Rows are points. Each copy is the shape, with its points in the same order, stretched, turned, moved and blurred by noise. Some copies are also mirrored. Which?

Shape:
[[-14   3 -41]
 [  1 -11 -30]
 [-11  13 -12]
 [-19 -22  70]
 [ 61  13  -6]
 [-15   9 -20]]
Copy 1 (6 x 3):
[[-58   7  -3]
 [-35 -13 -13]
 [-27  10   9]
 [ 70  20 -26]
 [ 10 -60  34]
 [-36  12   3]]
Copy 1 is: mirrored
Copy 2:
[[ 36 -19 -31]
 [ 23  -6 -35]
 [  6 -16  -9]
 [-89 -50 -16]
 [ -4  61   2]
 [ 13 -21 -15]]
Copy 2 is: mirrored
Copy 3 (6 x 3):
[[-42  40 -18]
 [-24  33  -7]
 [-34   8  -7]
 [ 19 -86  -5]
 [-23  30  42]
 [-40  17 -13]]
Copy 3 is: only turned
Copy 4, 6 rows:
[[ 11 -16 -36]
 [ 25 -10 -21]
 [ -7   3 -16]
 [-13   5  60]
 [ 40  52  10]
 [ -1  -7 -21]]
Copy 4 is: only turned

Shape:
[[-48  18  79]
 [ -3  63 -36]
 [ 20   0  10]
 [ 10 -12  -9]
 [ 18 -45  -9]
 [ -1 -38  -7]]
Copy 1, 6 rows:
[[-49 -62   3]
 [ 12  13 -31]
 [-19  15  13]
 [  0  15  22]
 [  5  15  46]
 [  0   2  46]]
Copy 1 is: only turned
Copy 2, 6 rows:
[[-10 -40 -67]
 [-89  31  56]
 [ -7  17   4]
 [  0   6  16]
 [ 33  -3  10]
 [ 24 -16   5]]
Copy 2 is: mirrored
Copy 3, 6 rows:
[[-29  37  62]
 [  9  51 -25]
 [  1  -7  11]
 [-15  -8  -5]
 [-24 -36  -6]
 [-31 -21  -4]]
Copy 3 is: only turned

Shape:
[[ 34 -13  33 -27]
 [ 13   9 -59   3]
 [ 11  -1  -4  17]
 [ -4  16 -14  11]
 [ 24  11  21   3]
 [ 38  18  31 -22]
 [-75  -5  29  -7]]
Copy 1:
[[  0  44  29  26]
 [ 18  -5   9 -38]
 [-12 -12  18   2]
 [  2 -17  -8  -1]
 [  7   2  22  23]
 [ 26  29  21  33]
 [-48 -16 -78  28]]
Copy 1 is: only turned
Copy 2:
[[ 32  46  -2  35]
 [ 24 -53 -12  24]
 [ -7 -10  -6   9]
 [  6 -21  15  -3]
 [  1  13  19  24]
 [ 26  32  32  45]
 [ 26  29  21 -95]]
Copy 2 is: mirrored

Shape:
[[-48  50  -1 -23]
 [-17   0  24 -12]
 [-18   9  -4 -19]
 [  4  31  47  48]
 [-42 -28   9  29]
 [ 27   0 -46  39]
 [-17 -30 -48 -29]
 [ 28   3  19 -26]]
Copy 1 (8 x 4):
[[  5  78  -3 -13]
 [  6  18  19  17]
 [ 25  39   9  -4]
 [-25 -27 -32  21]
 [  1 -13  35 -45]
 [ 53 -15 -49 -54]
 [ 65  38  27 -51]
 [ 27  15  -8  52]]
Copy 1 is: only turned
Copy 2 (8 x 4):
[[  9  56  47  31]
 [ 15  -2  40   8]
 [  1  29  33  -2]
 [ 40 -18  -6  30]
 [-23 -19   7  15]
 [-21  30 -46 -19]
 [-41  39  21 -26]
 [ 34   6  41 -16]]
Copy 2 is: only turned

Shape:
[[ 32  23   4 -42  36 -32]
 [-11  -3  -4  42 -18   2]
 [  1 -42  15 -54   2  16]
 [-48  21 -15 -27   1   4]
 [  3  19  38 -10  -7  41]
 [-48   0 -39  -1  69  10]
 [-10 -17 -20 -59  -4 -52]
 [  7 -22  49  21 -43  -4]
 [  7  17 -20 -20 -19  12]]
Copy 1:
[[ 36   7 -28  31  24  19]
 [-47  35   1  11  -1 -17]
 [-17 -58 -14 -17 -28  23]
 [-28  44  -5 -49  16  27]
 [ -5  -9   9 -25  25 -27]
 [-28  69  38   2  26  56]
 [-15 -13 -62  -6 -20  54]
 [-53 -30 -28  -1  -1 -37]
 [  8  20 -15 -13 -12 -12]]
Copy 1 is: only turned
Copy 2, 9 rows:
[[-46 -20  66 -21 -11  13]
 [  7   9 -13  17  50 -21]
 [ -7 -29  -9  36 -20  17]
 [-32 -23 -31 -37   6  15]
 [ 21 -16  -6   0 -11 -35]
 [ -8 -65  -6 -32  46  30]
 [-74  -7   4   1   3  49]
 [ -3   8  -3  52  22 -50]
 [ -4   9 -14 -19   1  11]]
Copy 2 is: mirrored
Copy 3 (9 x 6):
[[ 60  62  33   9  -1 -33]
 [-31 -28 -22  36  20   4]
 [-19  47  22 -38 -49 -57]
 [ 11  21  -8 -10 -38  46]
 [-20  64 -55  10 -17 -12]
 [ 49 -27  -8 -58   4  20]
 [ 16  22  88  -4 -33 -12]
 [-79  20   1  38  17 -37]
 [ 15  20 -16  33 -48  -9]]
Copy 3 is: mirrored

Shape:
[[ 20  18 -24 -23 -21  14]
 [ -9 -10 -60  18 -34 -75]
 [-22  28  40 -16 -66 -26]
 [ 15  -3  -8  16  64  22]
 [  1  -2  12 -34  34  -7]
 [-31   0  -2  12 -32   9]
 [-27  35   9  59 -12  22]
 [ 27 -13  -9   7 -33   7]
 [ 43  21  38 -43  -9  19]]
Copy 1:
[[ 34 -22 -35   9 -20 -29]
 [ 39  21 -77  -2 -10  60]
 [ 49  -8  20  42 -30   6]
 [-33   0   1 -33  -1 -24]
 [-14  15  13  15  18 -20]
 [ 58  -7  -2 -19 -10  14]
 [ 40 -12  16 -40 -52  -4]
 [ 24 -50 -30   0 -25  10]
 [ -5 -45  26  44  -7 -51]]
Copy 1 is: mirrored
Copy 2, 9 rows:
[[-28  18  28 -19  25  12]
 [-55  41 -29   9 -50  30]
 [  1  34  53 -42 -15  89]
 [  9 -12 -48  24  32 -74]
 [  9  35  -5  14  39 -17]
 [ -3  17   0 -33 -34   8]
 [  8 -29 -34 -36 -25   4]
 [-18  -3  29  -4 -14  14]
 [  3   9  69 -11  61  33]]
Copy 2 is: mirrored
Copy 3, 9 rows:
[[ 20 -17   9 -23  16 -18]
 [-45 -93  39  17 -17 -10]
 [-46   2  51 -55  -5 -33]
 [ 28  28 -16  50   9  18]
 [  2  30  28  20  35   9]
 [-22 -32  14 -43 -16   6]
 [-26  -3 -26 -22 -39 -14]
 [ 22 -13  25 -12 -18  -3]
 [ 33  65  33 -10  28 -29]]
Copy 3 is: only turned
